Each row of a before or after table is a point. One or more steps were done to the points. Then noise was added and the rows were shuffled. The steps act on columns, c1 being the first. What was done? A step turns or swaps two columns, mirrors them in a line or flattens them onto one, adds a multiple of one to another, or multiplies or shifts one. Angles are multiples of 10 degrees, from the lower column toward the higher: turns from -170 to 170, lines from 10 to 170 but not 90. Use the fewest steps. Two steps may share a column if one is a turn and the other turns, adds or multiplies; they go together, in the order done. Otherwise the lowest column goes first.
(in the rows, 128 means zero)

Before, 11 rows:
113	161	132
133	139	101
126	117	175
102	154	140
149	135	106
140	134	170
128	121	154
112	145	158
119	192	104
145	148	105
120	159	138
After:
133	140	85
119	160	90
119	193	8
126	118	191
113	160	83
141	134	159
112	145	133
103	154	102
130	121	165
150	134	96
145	147	75
Steps: add -1.5 times c2 to c3

Before, 12 rows:
182	86	127	95	106	64	114	135
184	165	231	195	117	118	154	121
89	90	130	99	100	157	185	61
163	163	108	81	113	78	111	103
131	155	106	65	121	59	120	180
98	101	182	119	164	57	67	116
52	166	110	135	88	70	94	138
112	129	114	215	131	131	132	84
177	152	83	138	211	58	134	151
126	110	145	227	197	202	93	172
93	126	82	139	102	60	140	130
106	138	93	151	152	188	75	123
After (12 x 8):
146	160	149	79	131	78	113	113
109	103	63	117	122	57	68	126
136	110	77	226	77	201	95	184
116	152	150	64	125	58	119	192
95	125	181	139	128	61	139	139
109	91	141	99	152	157	186	69
110	129	139	214	119	132	133	96
165	153	124	138	34	58	135	162
100	140	148	152	89	187	76	134
202	87	139	96	147	64	114	146
30	167	163	135	154	68	94	147
165	165	45	194	189	119	155	131
Steps: add -0.5 times c2 to c1; turn c3 and c5 by 150 degrees; shift c8 by 10

Before:
128	132	109	131	143	116	143	111	119	116	129	107
134	144	165	165	129	71	147	106	121	149	143	117
151	170	164	120	138	119	88	110	106	115	144	132
119	110	164	135	117	143	131	109	115	139	116	108
105	144	135	152	94	116	120	142	180	144	149	136
121	148	117	116	133	177	120	137	99	119	96	141
134	111	141	157	156	187	121	145	151	118	97	152
127	147	109	112	151	106	147	91	129	142	129	133
After, 8 rows:
121	128	119	116	132	177	104	114	155	134	160	148
127	144	143	174	124	107	181	171	76	146	112	122
110	128	149	131	128	134	173	112	108	123	110	141
102	115	108	165	114	139	111	139	193	114	164	145
159	142	114	162	156	80	105	130	145	146	127	107
137	127	144	133	133	151	139	166	138	127	117	147
123	140	139	116	101	140	9	167	108	143	126	111
104	145	166	106	123	117	189	117	112	145	133	125
Steps: mirror c1 and c5 in the line at 140 degrees; flatten c2 and c10 onto the line at 50 degrees; turn c3 and c8 by 100 degrees; multiply c4 by 1.3; turn c6 and c9 by 60 degrees; multiply c7 by 3; turn c11 and c12 by -120 degrees

Before (9 x 20):
126	106	128	153	134	158	134	138	105	142	136	126	132	111	124	123	128	152	174	136
135	110	104	134	168	139	107	161	136	139	148	141	119	111	99	92	114	139	140	143
163	137	119	131	164	158	147	151	150	129	143	103	118	137	109	137	148	119	98	130
134	114	130	134	132	126	98	147	199	108	125	118	125	145	134	96	148	81	155	125
106	125	122	139	132	122	89	150	112	112	117	143	149	138	119	157	120	160	145	112
108	156	158	98	119	168	97	143	121	138	119	111	135	137	128	121	128	130	131	132
130	120	154	134	137	139	80	158	127	144	120	130	106	102	144	138	147	138	133	121
133	114	130	131	131	137	103	143	147	131	118	139	107	92	101	129	145	119	142	92
107	119	158	117	118	157	112	161	141	132	143	101	112	100	116	91	147	88	144	110
After (9 x 20):
136	114	131	78	139	119	98	144	177	108	127	127	127	146	128	96	148	80	155	107
164	138	119	125	236	118	147	142	154	128	143	83	118	137	142	137	149	119	99	151
131	120	154	115	154	135	80	136	117	143	120	116	106	102	123	137	146	138	133	117
135	110	104	135	249	145	108	152	146	139	148	119	118	111	153	91	114	138	140	135
106	126	121	138	139	140	89	170	116	113	118	140	149	138	142	158	121	161	146	101
126	106	128	134	146	139	136	142	102	143	136	92	133	111	150	123	128	152	175	104
133	114	129	131	137	142	104	121	155	131	118	121	106	93	148	128	145	119	141	82
108	155	157	148	101	131	97	151	135	139	120	73	135	137	105	121	129	129	130	129
106	119	158	133	99	116	112	145	150	132	143	82	111	99	129	89	146	89	144	99
Steps: turn c4 and c15 by 130 degrees; turn c4 and c9 by 40 degrees; multiply c5 by 3; multiply c6 by 1.3; turn c6 and c12 by -70 degrees; add 1 times c13 to c8; add -0.7 times c19 to c20
